Each wall is flat, endless, passes through zero and stands at right angles to its row. A trip goes straight from one point to another. Which walls does it cross, in order?

Walls:
(1): [-1.8  3.5]
(2): [-3.7  0.9]
(3): [-1.9 -0.8]
(4): [3.3 2.6]
(5): [-0.9 -1.1]
(6): [ 2.4 -4.9]
Trips:
[1.1 3.0] to [4.6 4.0] => none
[-0.1 -2.5] to [-1.9 -2.6] => 2
[4.8 0.2] to [ 1.9 -0.7] => none
[-3.6  4.0] to [-3.7 -0.9] => 5
[ 1.8 -3.4] to [ 4.1 -2.6] => 4, 5
[ 1.1 -5.7] to [ 4.5 -3.2] => 3, 4, 5

Walls:
(1): [-2.6 -4.3  3.5  1.7 -2.7 -1.1 -2.3  0.1 -7.5]
(2): [-2.0 -0.5 -2.4  1.9  0.4 -4.5 -4.0 -4.1 -0.4]
(3): [ 3.1  2.5 -2.9 -0.4  2.2 -3.4  6.5 -5.0 -2.1]
(4): [-0.5  0.1 -3.2  2.3  0.7 -0.8 -3.7 -1.3  0.5]
(5): [-1.9  3.6 -2.2  1.7  1.9 -1.4 -2.9  1.0  3.7]
(6): [ 0.5  0.9 -8.4 -1.5 -3.0  0.9  2.1 -1.4  0.5]
Trips:
[ 2.2  7.0  2.8  1.6 -1.4  5.7  0.4  0.3 -0.4] to [ 0.9 -1.1  1.0  2.1 -2.9  1.4 -1.4  1.6  4.3] => 4
[-4.0  2.8 -3.4 -4.4 -0.1 -1.9 -3.9 -3.4 -2.7] to [-2.2  4.6 -0.2  1.2  0.7  5.2  4.1 -1.0  0.3] => 1, 2, 4
[-0.8  0.2 -3.8 -4.0 -1.1 -1.0 -2.6  2.4 -0.4] to [-3.2  1.0 -1.5  2.2 -2.7 -1.1  0.4  2.3 -3.4] => 1
[ 3.3 -2.1 -1.4  0.2 -2.0 -0.2 -2.6  2.5  5.3] to [ 2.4 -1.3 -0.2  1.3 -6.3 -5.0  2.3 -2.8 -0.4] => 2, 5, 3, 1, 4

Walls:
(1): [ 0.5 -2.7  3.3  0.5 -2.3 -0.1 -5.6  0.9  2.9  1.1  0.9 -2.3 -7.7  2.6
  2.6  2.0 -1.1 -2.4 -1.9  5.0  0.9 -0.3  2.3  4.8]
(2): [-1.4 -1.2 -0.5  3.7 -3.8  1.4 -0.1 -1.3  3.9 -0.7  5.6  0.2  0.7 -4.6
 -5.1  1.1  1.4 -1.5 -1.0 -0.8  4.1 -0.7  0.4  1.0]
(3): [ 0.5  3.5  4.9 -3.4 -0.1  1.9 -1.3 -7.8 -3.1  1.8 -0.4  1.3  0.4  1.4
  0.1  0.7  3.9  3.1 -0.6  6.3  2.8  2.8 -4.1  2.1]
(4): [ 2.9 -0.5  3.5 -1.0  0.8  1.5  1.8  1.5  1.0 -0.7  4.0  1.7 -2.3 -2.0
  2.6 -1.1 -3.9  0.7  0.1  4.4  2.0  1.9 -0.1 -0.1]
(5): [-0.2  1.3 -1.4 -1.3 -5.9  7.1 -0.5 -2.6  5.7 -1.5  0.4 -4.1 -1.4 -5.3
  0.6 -0.2  1.6 -7.5 -3.0 -1.1 -5.0 -3.3  0.2  0.2]
(6): [ 6.3  2.1 -4.7 -0.5  1.0  2.5 -1.3 -0.9  2.6 -5.1 -2.6  2.3  2.9  1.9
 -0.3  0.8 -0.2 -3.0  1.2 -1.2 -1.3 -1.1 -1.4  0.8]
(7): [-0.5 -0.1  1.6 -2.4  5.7 -2.3 -2.0  3.5 -6.1 -1.9 -1.0  3.8 -0.5 -1.3
 -1.3  3.7 -2.5  2.3 -0.2  1.4 -9.0 -3.0  3.3  3.9]
(8): [ 7.7  0.8  2.8 -1.5  1.2 -1.5 -1.5  2.0 -1.6 -2.5 -0.7  0.1 -3.4  3.2
 -1.9 -0.5  4.4  0.6 -2.4 -0.6  1.3 -3.1  2.3 -4.3]
(9): [ 0.9 -1.5  0.1  0.3 -3.3  4.6 -3.8  1.7 -0.4  2.3  1.1 -0.8 -1.6  0.6
 -5.4 -2.1  4.1  1.7  0.7  2.9  0.2 -1.2 -3.7  5.4]
(10): [ 3.1 -3.6  2.9  0.7 -2.9 -5.6 -3.5 -3.2  0.7  1.4  6.6  1.6  5.4 -2.9
 -0.3  3.0  2.0  0.4 -5.3 -1.5  7.0  0.2 -3.5  5.8]
Trips:
[ 5.2  0.6  0.4 -2.1 -0.7 -3.6  0.1 -4.9  1.4  0.1 -3.5  6.9 -3.3 -1.5
  5.9 -2.0 -3.3  1.8 -0.4 -2.1 -2.0 -3.5 -1.2 -1.8] to [ 1.8  1.9 -1.7 -0.9  0.4 -4.7 -0.4  2.8 -2.9  2.9 -3.6 -2.2 -2.5  1.7
  1.3  3.7 -2.7  4.0  1.3 -0.2  4.8  3.0  3.7 -0.5] => 1, 6, 3
[ 1.5 -3.3  1.6 -2.4 -1.5  2.0  1.1 -2.2 -2.6  0.1 -0.8 -1.8 -0.6 -2.7
  2.0  5.2 -1.3 -0.3 -2.4 -0.3 -2.7  3.8 -2.1  3.0] to [ 2.4 -2.8  3.7  1.6  1.1 -0.3 -0.1 -3.2 -3.0  0.7 -1.2 -1.6 -0.8  0.5
  2.8 -4.1 -1.8  4.6  3.1  4.4 -0.8  5.1  1.8  2.0] => 5, 10
[-3.9 -1.0  0.9  0.6 -1.5  1.3  2.3 -5.7 -0.4 -3.1 -1.1  0.1  0.8 -3.1
 -1.4  1.0 -0.1 -2.8  7.7  3.7 -4.8 -1.3 -2.8  0.2] to [-5.1 -0.9  1.0 -2.3  2.2 -1.0  1.7 -2.5  0.3  2.6  1.4  2.5 -2.6  0.8
  2.2 -1.5 -4.6  0.5 -0.6 -1.7  3.7 -1.4 -0.6 -8.0] => 9, 6, 4, 7, 2, 5, 3

Walls:
(1): [-2.4  2.3  1.0 -2.5  5.5 -4.3  2.2 -1.7 -3.6  4.8 -3.6  1.8 -1.0  2.7
 -2.3 -5.2 -1.6  8.4  3.7  2.1  2.4 -3.3  6.8  1.5  0.7  1.9  2.1 -2.1
 -1.1 -0.6  2.3  1.2  0.6  2.1 -2.6  1.8 -1.3 -0.4  0.3 -6.5  4.7 -2.3
  1.3 -1.6 -1.0 -1.0  2.6  1.7]
(2): [-4.5 -4.1  5.8 -1.3 -2.1  1.3  2.4 -1.9  4.3  0.6  4.7 -4.7 -6.2 -1.5
 -0.3 -0.6  1.9  3.6 -1.8 -3.0  3.6 -3.2  5.6  1.3  3.1 -2.3  0.9  0.3
 -1.2  1.8  1.5  2.9 -2.9 -0.1 -3.8  4.7  1.2 -3.1 -0.1 -5.3  2.5  0.3
  0.0 -4.2  2.0 -3.1  4.3 -1.2]
(3): [ 0.7 -2.8  3.6  3.0  2.4  2.6  4.4  0.8  3.9  1.5  2.7 -2.4 -4.4  4.5
 -4.5 -4.6 -3.6 -0.9  2.4  0.5  2.3  4.2 -4.6  3.9 -1.8 -0.6  0.1 -3.7
 -0.3 -2.9 -2.8 -5.4 -1.5 -4.0  5.3  1.0 -0.7  0.4  2.2  0.7 -1.9 -1.5
  2.1 -2.2  2.8 -3.8 -7.9  1.1]
(4): [ 1.2  0.2 -1.7 -2.9  3.3 -4.5  2.9  0.6  2.8 -1.3 -0.9  2.8  1.8 -1.3
 -1.4  2.7  1.5 -3.9  3.2 -4.1  1.1 -1.0  0.1 -2.5  0.6 -2.4 -1.8  1.5
  1.3 -2.9 -3.2 -3.8 -1.1 -6.8 -0.9 -1.8 -1.6  1.2  1.6  3.8  1.8 -3.1
 -2.3  2.3  4.1 -0.5  6.2 -0.6]
(5): [-0.4 -1.2  0.8  3.8 -1.8  3.6  5.5  2.1 -6.0  1.4  2.6  0.6 -2.2  1.1
  5.5 -5.8 -0.3  1.4 -0.3 -0.9 -1.2 -2.6 -1.9  1.4  2.6 -2.1 -3.6 -4.2
  1.4  2.6  1.8  1.0  1.2 -3.4 -2.7  1.3  1.7  5.5 -3.4  0.1  0.6 -1.4
  0.4  5.9 -6.6  2.6 -1.2 -0.5]
Trips:
[-4.0 -0.5  0.9  1.5 -0.2 -0.1 -0.5 -1.7 -0.3 -1.3  2.7 -8.2 -0.1  3.2
  1.9  3.5 -4.1  0.4  1.3 -2.6  2.1  3.7  1.0 -0.7 -2.8  1.1  0.8  0.0
  2.7  1.0  0.8 -2.3  1.1 -1.8 -0.8 -1.5  4.3  3.2  1.1  2.8 -0.4 -7.0
  2.0 -1.4 -3.6  5.1  2.4 -1.0] to [ 1.8  0.7  3.7  0.6  3.9  2.4 -2.2 -3.3 -3.0  3.4 -1.1  1.9 -1.8  5.8
 -1.0  4.9  0.9 -1.1  1.2  2.4 -1.1  1.0  2.2 -2.9 -4.2  1.1  0.2 -3.0
  5.0  0.2  1.1  1.6  0.6 -3.7 -0.1 -4.6  1.8 -2.6  1.7 -1.4 -0.6 -1.8
  0.4  3.8 -2.0 -4.9  4.5  2.1] => 2, 1, 3, 5
[-2.6  4.9 -0.6  2.6  0.7 -3.8 -0.3 -4.1  2.1  3.1  4.8 -0.4 -0.1 -2.4
  2.4 -1.7 -0.5  3.9 -2.6 -1.6  1.4  0.5  0.7  1.5  2.3  2.1 -0.9  1.9
  2.8  1.4  1.3 -3.3 -2.9  1.3  0.1  0.8 -1.2 -3.7 -0.3 -1.5  2.0  4.0
  0.3  1.9  0.3  2.5  0.8  4.4] to [-4.9  0.2  2.2  1.2  3.3  3.2  4.1 -0.8  0.5  1.3  2.4  0.6  6.1 -0.4
 -2.1 -5.4  2.0 -2.7 -4.0 -0.3 -4.3 -4.2 -0.6 -1.2 -2.4 -2.5  0.1  0.1
 -0.4 -1.2  2.8  4.9 -1.2  3.0 -3.4 -1.6  2.8 -2.3  3.5 -0.5  2.9  1.9
  2.7  1.1  0.1 -1.5  2.1  0.3] => 5
[-3.7  0.6  5.7 -4.6 -4.3 -0.4 -2.9  0.2 -4.1 -2.1 -4.0  0.4 -0.6  3.8
 -2.0 -1.3 -2.3  5.8  2.6 -1.5 -2.0  1.6  1.6  0.6  1.9  1.9 -3.8 -1.7
  3.4  3.1  3.8 -0.7 -6.8  0.7 -9.0 -4.6  1.3  1.2  0.2  2.3 -4.6  2.7
  6.7  0.6 -1.3  2.3  2.7 -7.5] to [-4.3 -0.3  0.4 -2.1  0.7 -1.2  0.0  1.0 -0.7 -5.4 -1.6  0.1 -2.0  4.3
  1.3 -2.0  1.8  0.6 -0.6 -0.9 -1.9  1.3  3.0 -2.3  4.9 -1.3 -0.1 -5.4
  0.0 -0.2  3.7 -1.1 -4.0  4.2 -4.8 -2.8 -2.1 -1.2  5.4 -0.5 -3.5  1.3
 -2.6 -2.9  1.3  4.4 -1.9 -0.1] => 5
[ 0.6 -1.2 -1.5  2.4  2.2 -4.4  1.0 -1.7 -2.3 -0.4 -0.7  2.5  1.8  1.5
  4.1 -6.2 -2.9  2.3  1.9  4.5  5.2 -3.7 -1.5 -3.5 -0.5 -0.1 -3.5 -2.1
  0.1  0.1 -1.8 -2.8 -3.5 -0.6 -1.8  0.2  2.2 -4.5 -2.5  2.5  6.9  0.0
 -1.5  0.1 -3.4  0.1  2.3 -1.0] to [-2.0 -2.6  3.5 -0.1 -1.6  0.6  2.5  1.9 -1.3 -5.0  1.2 -2.5 -1.4  3.3
 -1.4  3.9  1.2  2.0 -2.9  8.0 -1.5  0.4 -1.3  0.0  0.3  2.3 -1.0 -2.1
  2.6 -5.2 -0.8  0.2 -1.9  1.8  2.3 -0.4  2.5  0.0 -2.2  0.8 -0.1 -1.3
  3.3 -1.2  1.9 -3.0  0.4  2.8] => 3, 4, 2, 5, 1
[ 0.6 -1.6  0.0 -2.3  4.3  0.8 -3.9 -2.0 -3.2  1.0  4.7 -9.1 -6.3  4.5
 -0.3 -2.1  4.2  2.4  1.7 -0.4  0.9  0.0  2.0  4.2  4.6 -1.3  0.0  1.8
  0.4  2.1  0.0  2.8 -0.1  1.2 -3.1 -3.5  4.9 -2.1 -0.7  1.1 -2.3  2.7
 -4.6  1.1 -1.5  4.1 -1.7  0.5] to [-3.5  3.2  1.8  0.7  0.7 -0.8 -0.2 -1.2 -0.3  2.7 -0.7 -0.1  5.4  2.8
  2.6  2.4 -1.6  2.5  3.1 -0.5  0.7 -0.1  6.8 -4.4  1.8 -1.1  0.8 -3.4
 -3.5  0.7  0.3 -3.9  1.8 -0.5 -3.1  2.4  5.2  3.1  3.9 -2.7  0.5  0.8
 -5.2 -2.9 -1.7  0.3 -2.1  3.6] => none
[ 4.8  3.8 -1.9 -2.3  0.7 -2.3  1.8  4.5  1.1 -2.0  0.2 -2.0  2.4 -1.3
 -2.0 -2.4  1.4  3.4 -6.7  0.5  0.0 -4.1  4.2  1.5  3.3  5.8 -1.8  1.1
 -3.1 -5.1 -2.5  0.1  1.2 -2.5 -2.4 -5.2 -1.9 -0.9 -4.7  2.2 -2.7  3.5
 -2.7  1.1  4.6 -4.9  1.8  0.2] to [ 3.3 -2.7  0.7 -1.5 -4.9  5.1 -0.8 -3.4  1.4  2.3 -4.6  6.5 -1.0  0.8
  0.9  0.2  1.1 -2.1  4.0 -1.0 -1.9 -3.3 -1.8 -0.5 -0.7 -2.3  2.1  3.8
 -9.9  4.2  1.6 -4.4 -0.4 -3.5 -3.6  8.0 -0.3 -1.6 -6.0  2.3  2.8 -0.4
 -0.5 -0.8  2.1  1.5 -1.5  2.2] => 2, 1, 5
[-0.8 -0.7 -0.3  5.1 -0.5  0.5  1.3 -0.6  3.9  0.7 -0.1  1.6 -4.4  1.8
  5.7 -2.5 -0.3  4.4 -1.1  3.9  1.7  1.2  3.7 -0.3  2.6 -3.6  1.0 -1.1
 -0.6  3.0 -1.2 -3.0  4.2 -0.9 -1.7 -6.3  2.1  3.7 -0.2  3.7 -1.5  1.8
 -0.8  4.0  2.4 -0.7 -2.4  1.7] to [-1.6 -0.2 -1.3 -1.3  1.0  1.2 -5.3  0.0 -1.3  1.4  5.5  2.4  4.3  4.5
 -1.0  4.7 -4.8  3.4 -1.7 -3.1 -1.7  2.0  6.4  1.7 -2.3  0.5 -1.6  1.6
  0.5  0.6 -3.7  2.3 -0.1  1.1 -2.8 -2.1 -1.0 -1.8  3.0 -1.4 -0.4 -1.3
  0.2 -1.3 -2.2 -0.8  1.9 -0.2] => 1, 2, 3, 5
[-0.5  0.5 -4.2  2.4  1.6 -0.6  3.9 -1.8 -1.2 -3.8 -3.1 -2.9 -1.3 -1.7
  2.9  4.5 -4.6  3.1 -2.1 -0.5  1.8 -0.5 -4.1 -0.2  2.5 -3.2 -0.2 -1.4
 -0.8 -1.2  0.6 -1.0  2.7  6.3  0.9  1.0 -4.5 -3.6  2.8  1.6 -3.6 -4.1
 -2.1 -4.3 -2.0 -1.5 -2.9 -2.6] to [ 0.1  0.3  5.8 -1.4  1.0  2.5 -7.4 -2.4 -2.4 -4.4 -1.9 -3.9  2.4 -2.3
 -3.6 -0.9  3.0  3.6  1.8  2.7 -2.1 -0.3  1.2 -0.1  1.1 -5.7  1.4  2.1
 -1.9 -1.2  2.8  0.4  0.0  2.5  2.8 -0.2 -0.4 -6.4  3.2  2.9  0.0  0.4
  2.7  0.5 -1.9  0.9  3.5  2.1] => 3, 2, 1
[-0.3  0.1  0.0 -4.1  4.2  4.0  5.4 -0.7 -7.3 10.1 -1.1  0.4  1.5  2.0
 -4.3 -0.1 -1.0  4.2  0.5 -0.1 -1.2 -1.0 -0.9 -4.0 -1.7 -8.6  4.1  0.3
  3.0 -3.5  3.1  1.1  3.1 -2.6  2.6 -2.3  1.5  4.9 -1.5  1.8 -4.1  7.4
  0.3 -1.1 -0.5  4.5  7.3 -1.9] to [-0.9  6.0  1.2 -3.2 -4.3 -0.2 -2.4  3.0 -2.3 -1.0 -4.4  1.2  3.3  3.0
 -3.0  3.6 -2.4 -0.6  4.3  3.7  2.9  1.1 -5.7 -0.3  7.2  1.5  1.4 -1.2
 -3.4 -4.0  6.2 -7.6  4.4  0.4  2.5 -0.1 -4.6  3.9  2.5 -0.3  1.4  0.2
  2.2 -3.6  0.5  1.0 -3.2  0.8] => 3, 5, 4
